Each row is a point. The last column is the point's height on a tilted bowl or saddle (a function of degree 2), plus a little noise. Count its main directions that bend up, bend down and stay straight.

Points (17 x 4):
[[ 69   9 -15   8]
 [-14  30  -7   3]
 [-17 -34  20  19]
 [ 35  -3  15 -11]
 [ -9 -11 -12  -6]
 [ 40 -11 -36  -1]
 [-13  21 -31   5]
 [ 17  37  39  15]
 [  0 -15  15  -3]
 [ 24 -28 -18  -4]
 [-23 -23  24  21]
 [-25  14  22  15]
 [ 34 -15   0 -10]
 [ 20  -2  11 -14]
 [ 19  28  36   6]
 [-62 -35  47  98]
 [-15   9  -8  -3]]
Directions: 3 up, 0 down, 0 straight

Points (16 x 4):
[[ -9   1  26 -10]
 [ 59  11   2  65]
 [ 19 -38  13 -29]
 [ 26  -7  54   2]
 [  4 -47  25 -46]
 [-23 -25 -48   5]
 [ -4 -20 -29 -11]
 [ 37 -13  38  15]
 [ 22  32 -36 -33]
 [ 13  55   7  10]
 [  3  37  -8 -12]
 [-16  12   2  -9]
 [ -5  24 -15 -17]
 [ 12  24  15  19]
 [ 17  14  -7   8]
 [ 19 -39  15 -33]]
Directions: 1 up, 2 down, 0 straight

Points, 23 rows:
[[  9 -52  36  13  48]
 [  9   1 -20 -41 -11]
 [ 17 -10 -15  -4  -9]
 [-17 -34 -11  27  21]
 [  7   1  15 -16 -13]
 [ -9   9 -16 -41 -19]
 [-13  29 -20  47 -21]
 [ 28   6 -50  59   2]
 [ 18   2  25  -3   1]
 [ 19 -21  38 -24  19]
 [ 17 -10  33  52  55]
 [  5  -1 -25   4 -22]
 [ 12 -10  13 -30  -3]
 [-22  18  -4 -36 -25]
 [  1 -16 -18  -5  -9]
 [-55  60  -6  27  -8]
 [  3  -3 -26 -17 -18]
 [-21  -4  33  15  10]
 [ 33  18  42  13  27]
 [ -6  -1  22 -35  -9]
 [-27  24  46  18  22]
 [-10  -9 -28  21  -9]
 [ 48  30  57  29  73]]
Directions: 3 up, 0 down, 1 straight

Points:
[[-39  20 -10   9 -11  -3  -9]
 [  8  -7  30 -38 -15   6  17]
 [ 20  40 -59   2  19  75  72]
 [ 12 -48  -1  30  41 -33 -37]
 [ 29  45 -16  13  53  20  65]
 [ 11 -41 -29  -9   1 -40 -37]
 [-24 -12   8 -20  41   7   5]
 [-18   1 -16 -10 -12   4 -12]
 [ 40  13 -24 -45  21 -21   1]
 [ 41   0 -37   7  -9 -30  -9]
 [-21  18  -8 -13  -8 -17  -8]
 [-33 -15  15 -17  49 -22 -14]
 [ 26  27  -2 -26   0 -29 -13]
 [-10  32 -16  -6 -33 -62 -12]
 [-12   8 -30  -3 -11 -11 -15]
 [ 39  -6 -29   5  34  11  18]
 [  1 -60 -10 -21  37  53  23]
 [  8  33  11  23   8  -7  10]
 [-34 -26  20  25  39  13   0]
 [-56   4  -7  15 -54  30 -22]
 [ 16   2  -6  21  66 -69 -58]
 [-10  51  -8   5 -46  35  37]
 [ 18 -25 -40   3  15  52  10]
 [ 32 -24 -31  16 -30 -10  -5]
 [  9 -13  -8  34  60  12  18]
 [ 40  30 -17 -48 -14  -6  25]
 [ -3  14  -5 -20  -5  -8  -2]
 [ -6  19  -7  24  12  28  14]
 [ 10   9   0  18  -4  31  10]
 [-25   3 -25  10   6  -1 -22]
 [ 51  14  18 -10   0 -40 -46]
 [  0   5  26 -11  -8 -42 -26]
 [ 19  -7  13 -13 -33   5   9]
 [ 10  -9  20   5  13  22   8]
 [ 60  42   6   8  32 -39 -30]
 [ 22 -26  -5 -29  21  10   4]
 [ -3  16 -33   2  -4   6  -3]
 [ -5  -6 -21 -21 -27 -30 -15]
 [-33 -35  -2  19 -13  29 -29]]
Directions: 4 up, 1 down, 1 straight

Points (74 x 9):
[[-10  -6 -25 -14  12  18  42  -8  24]
 [ 40  15  -7 -38 -58   7   0  -7  30]
 [-26  39 -23  23 -33  25  16  -5  28]
 [ 26 -10  11  15   7  12  38 -67  24]
 [-16 -31  -3 -15  14  -5  21  -8  20]
 [ -1  44  -1  12 -63 -12   6  -2  35]
 [-19  13 -11  -5 -28 -39  -1 -14  22]
 [-19  -3 -18 -63  -7  -3   0   8  33]
 [ 15  14 -43  21   5 -28 -25  12   3]
 [-17 -46 -25 -19  -9   9  40 -32  40]
 [-21 -17 -37  23   5   7  -5  54  12]
 [ -6  -2  -3 -56  31 -24  22 -37  47]
 [-28  16   7  23 -24  14 -24   0  13]
 [ 18  32  -6  32  19 -32 -13  44   6]
 [ 47 -17 -56   5  16  40 -10 -19  18]
 [  0  38 -33  13  12 -19  22  -9  13]
 [-54  45  -6 -29   2  28 -45  30  18]
 [-11  -8  35 -19  -4   2  -3  44  21]
 [-10  14 -30  49   4  44 -33   7   3]
 [-39 -13  31  14 -18  -5 -27  -8  23]
 [ -1 -34   3  31 -16  17  19 -16  13]
 [ 11 -22   8  40  14  12  13 -16   8]
 [  0  -2 -24  21  32 -16  18 -19  12]
 [-25   0  27  -8  -3   6  -5  -9  18]
 [  8  36 -45 -17   3 -53 -17   7  13]
 [ -4  -7 -15   8 -20 -42 -11 -20  15]
 [-50 -17  -6  19 -19 -52 -30 -13  39]
 [ 33  -3  17  44  16 -33   8  17   9]
 [  3  -3  49 -10   9 -23   9 -18  21]
 [-14   8   9  17  -6  19 -29  40   6]
 [-17 -45  10  11   6  -6 -47 -22  24]
 [ 59   6 -30   8 -47  43 -10  -6  25]
 [-31 -18   5  16 -45  17 -34 -30  29]
 [-36 -38  28 -32  26  16  15  -3  38]
 [ -4 -18  33 -50   0 -29 -38 -25  42]
 [  2  10 -16 -13 -17 -71  45  40  33]
 [ -3   9 -14   0 -10 -32 -37  29   8]
 [-17  15  -7   8  44  -3  21  13   9]
 [-10 -57 -11 -23  13 -12  22  40  35]
 [ 19 -63 -28  -8  26 -22 -37   9  34]
 [ 26  -1  -9 -12 -16  27 -32 -48  13]
 [ 13  39   2  14  18 -12  19  11   5]
 [-31   2 -29  15  19   2  12   0   9]
 [-29  10 -19 -23 -18  32  27 -15  33]
 [-24 -27  18  26  35  41  14  21  14]
 [  5 -18  19  17  14  -8 -10 -46  15]
 [ 16 -13  10  24  -5 -49  10 -56  17]
 [-20  18  16  13  10 -39 -15   6  13]
 [-47 -39 -36  19 -57  25   9  -4  39]
 [  7 -56 -40 -34  -4 -31   4  61  50]
 [  6  11  19  -5  11  10  -6   6   6]
 [-52 -27 -31 -22   0 -35  67  -7  51]
 [ -9  40   2   2  -4  -1  56  52  28]
 [-38  57  28 -18  -8 -13 -13  11  34]
 [ -2  17 -30 -29  23   2  33  31  20]
 [ -4   3 -28 -43  16  16  38 -11  36]
 [-14 -27   3 -52 -24  -5  26 -45  51]
 [  0   5   9 -25 -21   1   6 -43  26]
 [ 12  -2  36  -1 -53  54  -3  -9  44]
 [ 24  24  26  36  25  -6   6 -12   5]
 [  9   5   1 -50   7 -35  42  15  30]
 [ 29  -1 -30  -4  28  13  71   7  36]
 [  4  60  55 -49   7  -6  20  18  51]
 [ 38  -7 -13 -57 -26 -11  17 -10  29]
 [-28 -47  21  12   6 -15 -46   2  28]
 [  3 -33  -5  46 -13  -1  20  13  13]
 [ 18 -26  23  27  22  -5  44  14  16]
 [-15  26  -6  41  13 -13  12   8   6]
 [-26 -59 -12  12 -21  -4  11  25  27]
 [-29  -8 -17  -6  45  38 -31  -1   9]
 [-32 -19  -6  -5 -30 -15 -17 -20  25]
 [ 91  26  12   6 -18 -61  -6  16   7]
 [ 56 -18  48  -9   6 -13 -11 -27  18]
 [  2  19  -7 -25  15  -1   2  19   6]]
Directions: 6 up, 0 down, 2 straight

Points, 64 rows:
[[ 26  23 -45 -26 -18  -4  17   4  16]
 [-11 -22  61 -33  56 -25  -3  23  34]
 [-56 -33  -5   4  -1 -13  -8 -40   3]
 [ -4   6  -5 -26 -19 -26 -31  -1 -23]
 [-35   2 -15  19   2 -13 -47  -2 -20]
 [  1 -18 -37  -6  -7   6  12   9  20]
 [-15   0 -30 -43 -47  82   7   9  66]
 [ 34 -13   9  26  30 -24  16  17   4]
 [-49  17  -6 -19 -22   7  43 -31  37]
 [-41  24   6  21  -1  39  32  12  18]
 [ -7  32   0  31  -3   9   4 -11  -3]
 [ 27 -10 -18   3 -24  15  21 -13  32]
 [-19  16 -36 -37 -13  11  20 -23  17]
 [ 23  -6 -44   4   8   9  -9 -28  32]
 [ -5  -5 -21 -12   8  11  15  10  14]
 [-12  23 -37 -43  -9 -14  -9   2 -27]
 [ 32 -28  26 -37  22   5 -44   1  28]
 [-24  33  -6  -4 -22 -21  16 -43  13]
 [ 10 -10   3  -1 -54 -26 -46 -35 -29]
 [-27  -2  15 -10  -5   9   5   8  -1]
 [ -9  37 -20   0  18 -20   4 -27   0]
 [  6  56  45  24 -34 -28   0 -61  29]
 [ 33  -9  13 -22  17  13  49  48  36]
 [-37  46  -9   1  -3  40   5   2  12]
 [ 13  -2  46  30  66  -8  28  14 -12]
 [ -5 -26  16   6  -9  -5  10  35   1]
 [ 51 -39  -7  10  -1  11 -41 -14  41]
 [-18 -14  -6   8  -6  27 -28 -18   8]
 [ -1  17 -23  19  17  -2  43 -14  13]
 [  2  -1  21 -14  23 -28  13  39   5]
 [ 62 -36  -4  42 -22  -5   1  15  20]
 [ 19  -4   5   2  -9 -65  32  28  27]
 [  0  -2  10  14  11 -30  24   3   1]
 [ 39 -12  34 -23   7  11 -27 -14   7]
 [ 31 -16  29  12 -38  25  14  21  -1]
 [ -8 -23 -56   1 -32 -11  34   4  30]
 [ 21   0  10 -16  -5 -24 -28 -11  -1]
 [ 56  -4 -22 -13  36 -42  -8  16  33]
 [-23   4   0   7   2  -5 -35 -10 -11]
 [-25  70 -41 -40  42 -30  21 -23 -32]
 [ -7   8 -14  -5 -25 -11  11 -36   9]
 [-10  -2 -49  26 -41 -27  33  34 -14]
 [ 51  35  29  -1  16  11   2  16   1]
 [-41 -17  -2  35 -26 -13  16 -15 -16]
 [ 18  -5 -11 -14  30   2  -1  16  11]
 [ 39  12 -22 -31  44  27  -6  13  22]
 [ 17  26   2   3 -31  10 -14   2 -11]
 [-29  12  16   2  47   2  56 -15  16]
 [ 14 -10 -23   4  37 -49   5 -43  17]
 [ 25 -12 -15  -6  42  12  40 -32  27]
 [-37 -16  21  -4 -14  25 -37  -5  -6]
 [  0   9  23  -8  63 -45 -43  21  22]
 [-28   5   3   6 -24  -4 -45  50 -47]
 [  7  37  10 -50 -29  39 -10  46 -29]
 [-40  16 -26 -36 -20  17   9  15  -6]
 [ 56   1 -32  59   8  29  29  -1  22]
 [-44 -37  12  11  13  11  -1 -41  10]
 [  7  28  -1 -12   9 -17   8  -3  -4]
 [ 13 -10 -36  18  40   0  41 -15  15]
 [-27  -8  36  18 -16  20  16  38  -8]
 [ 21 -42 -27   2  88  20  -2   8  41]
 [ 64 -25  11 -16   7  14  13   9  45]
 [-34  29   4  19 -16  25 -28 -23   0]
 [ 65 -40 -40 -32 -19 -68  17 -29 100]]
Directions: 4 up, 3 down, 1 straight
